Each row of a before or after table is a point. One or more steps were done to the points. Then noise was added and the rows were shuffled. The steps act on columns, c1 being the first. Name the steps. A step turns or swaps two columns, mirrors them in a line or flattens them onto one, adds a multiple of one to another, or multiplies or shifts one. Angles are multiples of 10 degrees, from the lower column toward the higher: turns from -170 to 170, lines from 10 to 170 but not 90. Use the fewest steps. Two steps may share a column if one is a turn and the other turns, adds or multiplies; they go together, in the order done. Otherwise the lowest column goes first.
In the rows, zero is written as 128.

Before, 13 rows:
[[123   7 119]
 [123 153 148]
 [108 151 122]
 [122 145 125]
 [ 83 148 130]
 [103 139 131]
 [ 95 141 129]
 [122 145 126]
 [122 149 169]
 [ 98 149 120]
 [111 152 143]
 [110 127 138]
 [121 154 133]]
After:
[[119 123 101]
 [123 120 112]
 [123 139  99]
 [122 160  94]
 [112 134 101]
 [121 120 113]
 [122 161 245]
 [ 84 123 109]
 [108 115 108]
 [103 126 116]
 [ 96 124 116]
 [110 138 125]
 [ 97 113 111]]
Steps: turn c2 and c3 by -110 degrees

Before, 9 rows:
[[112 123 144 149]
 [126 101 147 138]
 [164 103 115 157]
 [146 113  89 165]
 [102  86  83 175]
 [121 117  98 104]
 [132 130 148  83]
 [133 143 118 144]
 [ 46 114 119  59]]
After:
[[136  95 113 127]
 [157 155  95  99]
 [153 111 131 136]
 [ 91 129 109 229]
 [141 143 138 117]
 [108 149 104 142]
 [ 83 112 138 140]
 [182 147  69 136]
 [143 128 103  86]]
Steps: turn c1 and c4 by -110 degrees; turn c2 and c3 by 60 degrees

Before, 14 rows:
[[106 166 172 134 122  98]
 [104 172 100 140 110 106]
 [147 131 113  44 109 117]
 [125 154 163  81  86 141]
 [113 138 128 103 100  96]
 [105  87 170 130 120 125]
 [102 173 105 134 128  97]
 [127 170 175 126 122 192]
 [153 166 173 138 131 134]
 [116 178 157  75 127 132]
 [130 161 173 136 128 134]
 [113 157 172 101  85 102]
 [117 148 169 126  98 100]
 [120 167 162  74  95 156]]
After:
[[ 95  87 134  80 155 140]
 [ 86 124 141 128 171 193]
 [ 93 131 167 138 165 131]
 [140 133  95 133 172  95]
 [ 95  95 131  77 165 156]
 [ 80 120 123 134 164  98]
 [ 83 119 122 129  85 125]
 [147 109  93 141 169 105]
 [ 84 100 129 127 151  99]
 [148 107 143  40 130 117]
 [122  98 114 103 140  95]
 [ 95 129 125  73 179 136]
 [ 78  84 129 101 157 107]
 [ 85 130 145 137 162 133]]
Steps: turn c1 and c3 by 70 degrees; swap c2 and c5

Before, 10 rows:
[[134 137 102  99 176 124 101 133]
 [130 132 175 182 139 137 123 115]
 [117 130 137 127 124  78 127 155]
 [ 62 149  30 137 136 104 141 154]
 [147 146 182 138 109 153 160 127]
 [135 151  92 127  97  80 124 140]
 [131 113 151  78  91 116  87 142]
 [123 124 124  86 147 123 129 159]
 [141  81 148  88 109 105 132 110]
 [175 109 161 149 109 172 149 173]]
After, 10 rows:
[[175 110 174 145  94 175 149 161]
 [129 131 118 181 143 138 121 176]
 [142  78 111  90  96 103 132 148]
 [ 62 149 152 141 140 101 143  27]
 [134 137 132  98 207 125 101 104]
 [131 113 143  77  70 120  88 153]
 [149 151 129 139  97 151 161 182]
 [137 152 141 128  78  79 128  93]
 [117 128 154 127 121  80 129 135]
 [125 126 160  88 158 124 128 124]]
Steps: swap c3 and c8; multiply c5 by 1.6

Before:
[[137 108 118 144  96  88 105 119 168]
 [158 143 178 128 103  85 101 114 150]
 [105  66 137  83 186 133 145 125 107]
 [101 107 114  79 111 116 162 151 151]
 [130 168 134 145 144  98 104  93 175]
 [ 84  90  97  84 139 151 142 168  83]
 [136 130  81 154  92 112 193 186 151]
 [ 84 128 159 159 136 118 129 106 156]
 [119 139 149 137 128  48 106 125 154]
 [ 99 133 161 153 173 128  94 141 188]]
After, 10 rows:
[[123  85 118  79 141 153 152 166  82]
 [126 130 137 161 138 117 115 106 158]
 [127  64 126  85 185 134 141 124 107]
 [129 130  90 149  96 113 197 187 149]
 [126 109 112  77 107 118 159 149 148]
 [132 141 153 126 101  80  86 115 148]
 [129 169 138 140 146  98 110  97 182]
 [128 108 135 144  96  92 117 119 169]
 [130 141 139 135 125  49 104 126 154]
 [121 132 149 155 177 127  90 139 187]]
Steps: multiply c1 by 0; flatten c3 and c7 onto the line at 120 degrees

Before (10 x 11):
[[144 148 123 119  70 135 105 124 148 120 143]
 [153 181 156 109 129 120 137 159 128 122 148]
 [127 142 106 144 119 134  53 138 134 178 142]
 [ 63  81  47  99 129 138  71 134 162 169 163]
 [148 144 135 100 137  87 119 117  89 102 122]
 [136 119 151 157 115 112 137 150 132 129 132]
 [ 69 125 161  56 155  73 116 110 121 133  75]
 [ 84 121  68 144  69 153  96 146 119 188 182]
 [122 117 203  97 139 128 129 118 102 111 137]
 [113 141 145 121 139 154 142 118 112 112 104]]
After:
[[129 142 142 121  77 113  97 114 144 121 128]
 [134 134 105 120 136 146 140 114 110 110 153]
 [125 118  62  59 158 192 120 112 121 135  83]
 [103 144 135 141 134 113  52 128 136 178 128]
 [144 136 142 104 142 139 123 108  89  98  88]
 [153 134 121 155 112 126 135 152 133 133 112]
 [163 190 138 111 125 110 135 129 128 122 118]
 [ 23  90 108  98 138  93  76 157 164 168 131]
 [191 111  80  99 136 124 133 126 103 108 125]
 [ 52 132 121 142  73  71  84 147 120 188 145]]
Steps: mirror c1 and c3 in the line at 30 degrees; turn c2 and c8 by -30 degrees; turn c5 and c7 by 10 degrees; turn c6 and c11 by 100 degrees

Before:
[[128 100 125 150 168  92 113 154 152 125 180 131]
 [ 84 101 100 134 164 154  89 157 142 121 144 169]
 [ 90 178 152 172  74  79 114  98 106 136  93  57]
 [107  89 154 125 151 113 116 194 121 105 119 149]
 [130 106 109 132 197 144 132 169 174 127 111 128]
 [156  95 112 112 211 149 101 153 101 119 141 118]
 [ 88 142 147 154 112  65 151  61 108 119  97 111]
 [163 134 127 145 127 182 148  98 140 114 168  87]
 [159 108  74  98 142 126  96 168 146 109 120 143]
 [154 163 154 109 129 152 165  87 132 171 164 112]
 [148  84 165 102 140 141 124  93 149 109 151  70]
 [127 137 164 194  97  86  91  99 128 129  83 135]
 [122 186 159 128 132 110  99  96 150 110 125 111]
 [113 172 146 169 112  84 127 123 120  75 104 131]]
After, 14 rows:
[[ 87 140 108 154 124  65 151  63 108 119  99 148]
 [126 140  86 194 122  87  90  99 128 128  84 126]
 [163 122 128 144 129 182 148  99 141 113 171 166]
 [158 141 176  99 155 127  97 169 146 108 126 106]
 [128 123 149 151 108  92 113 153 151 125 185 111]
 [113 105 108 168 125  83 127 123 120  75  88 148]
 [155  90 109 109 111 152 166  85 131 171 148 158]
 [129 152 173 132 104 145 132 169 174 127 122 118]
 [ 83 123 165 134 128 154  89 158 142 120 142  80]
 [ 90 137  85 171 142  79 114  98 106 137  94 214]
 [148 175 105 101  98 142 124  93 149 109 182 155]
 [121  93 106 128 106 109  99  96 150 110 104 173]
 [107 153 119 126 100 114 116 194 120 104 132  90]
 [156 150 177 112  94 148 101 153 101 120 156 121]]
Steps: turn c2 and c12 by 150 degrees; turn c2 and c11 by 30 degrees; multiply c5 by 0.7; turn c3 and c5 by -140 degrees

Before:
[[108  76 176 120 121 171 169 155  83  77 142 154]
 [137 128 124 127  85 136 127 103 127 120 147 170]
 [ 94 127 109 113 134 126 103 143 126 141 103  96]
 [169  90 184 178  67 100 153 174 135 152 118 121]
 [113  75 132 109  98 187 131 142  61 153 136 151]
 [120 121 110 102 138  95 149 121  91  85  87 104]
 [ 88 102 101 143 137 122 161  93 132 107 111 148]
 [183 139 163  98 154 127 117 117 126 139  89 131]
 [175  72 190 148 106 127 122 135 110  70  83 157]
 [ 97 152 134 140 109 105 121 130 109 138  78 143]
 [101 142 119 163 147 115 121 102  92 103 111 130]
 [136 154 116 187  81 146 163 162  87  73  61 125]
 [169 149 165 107  98 115 121  92 141 148  80  82]]
After, 13 rows:
[[101 101  88 144 138 121 159 122 115 111 110 156]
 [169 139 180 102 152 129 117 124 118 138  85 136]
 [149  88 194 178  66  99 152 146 152 151 119 117]
 [140 154 120 186  83 147 162 120 114  73  60 122]
 [ 93  77 166 121 120 172 167 117 106  79 141 173]
 [100 127  96 112 137 124 101 131 134 144 105  73]
 [ 99 151 120 140 105 102 119 121 113 140  75 154]
 [152 146 175 107 100 114 123 124 124 144  80  54]
 [106 145 109 165 149 116 122 107  88 106 112 130]
 [137 132 127 127  83 134 126 119 117 119 148 194]
 [112  74 127 110  94 187 134 100  83 148 135 165]
 [149  73 201 145 106 127 123 120 116  71  81 176]
 [127 119 106 104 137  93 152 111  99  84  88  88]]
Steps: turn c1 and c3 by 20 degrees; flatten c8 and c9 onto the line at 60 degrees; multiply c12 by 1.6

Before:
[[ 82 144 144 137 120 144 117 119 128 103 123 153 128  75]
 [133 133 147 124  77 146 148 213 120 144 119  78 134  38]
 [141 140 110 112 131  71  88 109 171 142 121 133 155 152]
 [163 115 158 135 127 133 145 115 131 108 125 154 147 147]
 [152 142 149 122 114 117 130 112 129 127 141 127  85 138]
 [120 142 152 132 135 121 152 135 197 124 131  35 142 143]
 [157 147 111 133 136 112 143 112 115 134 128 116 130 153]
 [106 131 164 170 127 141 114 107 114 143 134 111 109 148]
 [142 125 129 111  91 124 132 105 129 135 151 133 154 140]
 [143 125 128 111 133 159 124 121 149 141 140 147 147 155]
 [117 107 120 158 103 145 117 123 129 114 147 131 103 145]]
After:
[[159 147  94 138 136 108 142 113 116 140 134 116 127 136]
 [146 123 128 108  93 125 130 103 127 145 151 134 152 127]
 [156 142 170 117 117 119 128 112 127 140 141 127  87 132]
 [134 137 167 121  75 148 151 212 118   5 120  80 136  71]
 [101 132 198 194 129 144 114 108 117 137 135 107 111 128]
 [ 83 140 159 142 125 143 120 122 128  96 125 153 128 121]
 [118 108 110 175 102 143 117 124 131 140 148 130 104 147]
 [142 126 127  99 131 161 126 122 149 175 139 147 147 130]
 [122 144 174 130 135 121 151 133 199  49 133  33 142 141]
 [138 143  90 102 133  73  91 106 169 160 121 130 157 125]
 [164 115 187 141 126 132 146 114 135 156 125 156 146 158]]
Steps: multiply c3 by 2; multiply c4 by 1.6; turn c10 and c14 by -60 degrees; add 1 times c12 to c10

Before:
[[106 179 112 180 155  76 123 128 155 119  92 131 152 146 119 134 176 163]
 [146  95 136 161 102 137 122  84 154 136 107 149 106 109 154 110 159 162]
 [184  99 105 174 136 138  96 118 163 180 132 128  91 126 167  95 104 164]
 [150 146  83 162 123  58 112 148 136 159  99 128 157  74 171 126 174  87]
 [ 96 185 140 118  99  79  99 146 130 109 159 100 129 133  79 138 104  83]
 [175 151 103  96  75  75 133 128  99 101 120 107 125 102 124  72 113 167]
 [155 113  88 164  81  76  93 170  87  99 158  91 101 145 155 145 137  75]
 [151  99 153 155  86 131 112 142  96 177 168 115 114  87 162 101 152 161]
 [102  91  75 166 137  71 139 132  81 169 166 128 169 104 104 140  81  90]
 [ 94 155 126 106 176 117 134 159 112 131 152 129 161  96  98 137 175  90]
 [154 161 163 155 131  67 149 113 125  91 146 143 123 144  78 118 124 160]
 [107 127 163 106 100  88 156 130 144 117 116 111  82 126 114  62 121 122]
 [120 163 102 149 149 135 121 127 163 173 149 156 140 168 141 100 168  90]
 [129 186 122 149 124 144 118 112 164 100 132  83 100 135 158  59 148  73]]
After, 14 rows:
[[100 133  77 165 124  71 140 119  81 167 168 126 169 113 106 140  81  88]
 [149 132 154 156 120 129 115 171  97 178 171 115 115  96 161 101 151 162]
 [ 95 136 126 106  91 118 135  85 112 127 152 126 161  92  98 138 172  88]
 [177 134 105  97 136  74 131 176 102 101 120 107 126  96 124  76 113 168]
 [156 127 164 156 141  69 148 123 123  88 145 144 124 140  78 115 123 160]
 [106 130 163 106 132  89 156 156 148 119 118 113  83 127 116  61 122 120]
 [131 130 121 147 143 145 119 130 167  96 133  83 100 125 159  59 146  71]
 [186 128 102 174 138 139  93 116 165 181 135 131  91 130 167  93 105 161]
 [ 96 127 142 117 115  79 101 160 130 111 161  99 127 124  81 139 104  82]
 [153 123  88 165  95  76  93 184  87  99 158  89 103 145 153 143 136  75]
 [119 121 104 151 125 136 124 107 164 171 150 155 139 158 141 100 169  89]
 [106 127 110 181 125  76 123 102 156 120  91 132 151 138 120 134 179 165]
 [149 136  81 162 112  58 109 138 137 157  97 129 155  72 172 124 172  84]
 [145 133 134 163 175 137 121 147 153 138 111 149 106 115 155 109 160 159]]
Steps: flatten c2 and c14 onto the line at 100 degrees; mirror c5 and c8 in the line at 130 degrees

Before (10 x 20):
[[193 125 103 109 111 104 104 152 117  82 127 121 123 139 127 105 152 159
  114 110]
 [101 113 108 155 112 165 117 141 150 159  89 143 139  92 127 114 136 151
  115 130]
 [111 169 198 164 136 163 162 142 127 154 132 137 135 134 128 119 133  57
  115 144]
 [130 131 154 164 115 137 171  90 157 149 122 151 136 125 120 121 164 167
  116 136]
 [103 170  95 163 135 151 140 107 138 171 132 130 150 139 122 126 128 142
  135 138]
 [133 123 101 102 138 155 129 170 113 161 141 123 172 131 116 104 123 165
  109  50]
 [120 160 177 113 125 158 159 158 117 141 132 129 159 133 104 137 133 162
  162 130]
 [150 168 100 111 107  72 107 145 125 110 110 136 138 106  94 123 193 109
  105 134]
 [133 165 154 135 150 118 107 144 149 154  94 130 204 136 120 171 128 135
   95 114]
 [107  92  95  81 119 127 124 157 157 147 139 129 125 130 126 104 127  29
  103 120]]
After:
[[122 159 178 109 128 160 155 157  99 141 127 130 158 135 104 130 131 161
  159 128]
 [103 112 106 154 115 251 109 140 113 162  96 145 139  93 125 112 136 152
  117 130]
 [107 169  96 161 136 192 140 110 117 173 129 134 151 137 124 125 127 143
  138 137]
 [132 167 153 133 150 156 102 148 146 157  98 127 203 135 122 171 125 132
   93 112]
 [128 133 153 164 116 217 166  88 142 150 117 150 139 128 121 122 165 168
  116 136]
 [133 122 102 101 137 145 132 169  98 163 141 124 173 131 114 106 121 165
  106  49]
 [109  89  96  81 121 189 131 159 146 146 142 132 125 132 126 104 128  26
  105 121]
 [191 123 104 109 111  53 104 147 142  84 132 118 120 140 127 106 150 159
  114 110]
 [149 169 102 108 106  15 103 144 170 108 115 137 139 104  93 123 197 109
  107 136]
 [107 169 201 166 138 195 161 142 102 152 126 142 134 133 126 119 132  57
  118 144]]
Steps: turn c6 and c9 by -50 degrees; multiply c6 by 3; turn c7 and c11 by -10 degrees
